Each row of a before or after table is a point. One or more steps were done to the points. Then noise was added and the rows were shuffled. The steps act on columns, c1 being the first. Name the steps. A step turns or swaps two columns, mirrors them in a line or flattens them onto one, adds a multiple of one to another, or multiplies or shifts one. Angles are multiples of 10 degrees, from the lower column toward the higher: turns from -170 to 170, lines from 10 to 170 but not 90. Use the fewest steps. Two steps may share a column if one is a turn and the other turns, adds or multiplies; they go together, in the order done. Otherwise the lowest column goes first.
In the rows, zero is written as 128.

Before (8 x 2):
[[122 160]
 [108 113]
 [165 167]
 [ 43 164]
 [155 124]
 [144 107]
 [140 159]
 [133 104]]
After (8 x 2):
[[140 104]
 [178 164]
 [124  98]
 [149 162]
 [105 116]
 [133 153]
 [ 51 165]
 [152 123]]
Steps: add 0.3 times c2 to c1

Before (11 x 8):
[[125 129 174 172 102 142 164 163]
 [124 122 117 120 178 104 113  85]
 [124  92  93 130 122  87 165 165]
 [155 153 134 116 122  80 122 132]
 [131 113  74  79 131 116 159  93]
 [163 166 118 141 101  80 101 156]
 [155 107 130 160 205 149  85 155]
 [ 77 131 166 111 106 127 151 154]
 [137 140 158 187 101  75  93 131]
 [167  71 107  79 114  70  77 117]
 [111 152 102  82 114 158 102 128]]
After (11 x 8):
[[125 101  89 169 109 141 107  84]
 [154 176 101 159 210 147 130 129]
 [154 118 123 113 130  81 160 121]
 [126 120  95 135 128  87  71 167]
 [166 124 105 137 116  81 187 140]
 [ 76 106  96 110 117 126 116  92]
 [126 115 173  81 139 112  93 177]
 [126 149 173 119 189 104 134 133]
 [139 147 123 185 114  74 161 102]
 [108 131 135  82 127 159 170 148]
 [164 209 142  77 123  67  86 147]]
Steps: multiply c2 by 1.3; turn c2 and c7 by 120 degrees; mirror c3 and c8 in the line at 130 degrees; shift c5 by 10

Before (8 x 14):
[[152 163 104 136 142 151 135  98 118 131 164 139  93 137]
 [ 98  73 163 144 139 148  99  87 160  69  80 169  85 102]
 [146 142 134 166 167 158  88 141 136 115 110 149 163  95]
 [124 107  88 129 120  97 135  91 159 168 164 136  79 181]
 [159 152 153 150 108 122 143 177 134 151 162  90 101 113]
 [134  71 163 114  83 173 117 125 190 112  94 172 158 161]
 [123 119  88 146 159 132 138  97 135 113 134  91 104 154]
 [137 109 123 103 164 194 133 161 111 134 108 138 140 115]]
After (8 x 14):
[[118 139 132  98  74 135 143  96 153 156 111 129 162  95]
 [ 77  32 164  69 105  85 147 116  64 113  81 129  85 101]
 [132 109  88 107 107  96 103 128 118 136 135 127 105 156]
 [167 153 153 136 154 176 125 126 169 160 163 127 101 113]
 [127   8 162 122 161 119 160  85  81 109  94 129 157 160]
 [159 181 104 126 119  94 117 110 175 136 163 127  93 136]
 [141 117 125 146 100 149 105  58  89 110 108 127 139 115]
 [131  77  87 163 139  97 126 166 116 149 166 126  78 182]]
Steps: add 0.7 times c7 to c1; turn c5 and c7 by -150 degrees; multiply c2 by 2; turn c2 and c9 by 50 degrees; mirror c4 and c10 in the line at 60 degrees; turn c6 and c8 by -100 degrees; multiply c12 by 0

Before (8 x 24):
[[ 81 142 153 129 124 123 107 105 121 163 137 139 153 155 179  91 154 118
   98  90  94 127 164 115]
 [121 145  99 120 113 133 164 148  67 163 181 104 152 143 155 137  83 114
  110  96 126 116 220 139]
 [165 129 114  69  94 134 172 183 158 165  68 110 143  86 164 112 121 139
  120  41  69 142 144 103]
 [144 102 126  90  96  69  76 138 117 103  63 192 100  93  89 121 127 106
  121 173 163 109 150 156]
 [114 125 148  92 167 170 129 107 205 105 108 141 130 153  95 100 135 112
  136 114  96 129 122 108]
 [163 113  81 138 144 176 169 128 191 126 186 153  60 131 115  89 150 168
  123 132 128 112 118 113]
 [176  81 136  97  81 174 126 107 152 130 113 165 169 119 107 160  78  99
  113 141 136 166 184 169]
 [109 133 115 176 163 120 110 141 140 114 109  76  97 116 117 165 161  98
   69 115 145 142 147 123]]
After (8 x 24):
[[175  82  89 118  77 101  48 111  93 127 110  74 167 119 141 165 124  99
  105 170 131 170 111 164]
 [101 135 139 119 161 128 132 146 158 114 117 158 101 106 148 164 162 102
   67  79 144 148 107 120]
 [109 131  82 148 162 105 129 105 171 106  97  70 123 149 146 106 154 113
  129 160  92 127 122 109]
 [ 96 146 153 111 112 105  11 149  56 169 160 171 155 145  74 140 131 112
  107 142 127 114 126 142]
 [ 68 145 109 131 121 147  85 104 141 159 183 137 153 158 128  98 109 118
   89 125  92 125  93 114]
 [166 104 175 153  91 175 140 141 117 105  91 103 100  91 191 121  72 115
  117 149 163 106  73 153]
 [ 81 122 140  66  93 114  94 182 139 163 160 115 139  89 188 114 154 144
  120 206  65 138 161 105]
 [158 112 131  98 143  57 157 127 178 137 121  73  53 124  65  85 130 173
  117 124 131 110 174 109]]
Steps: turn c1 and c20 by -50 degrees; turn c4 and c20 by -110 degrees; turn c3 and c6 by 140 degrees; turn c7 and c23 by 110 degrees; add -0.5 times c13 to c7; turn c9 and c17 by -60 degrees; turn c12 and c17 by -120 degrees; turn c11 and c15 by -90 degrees
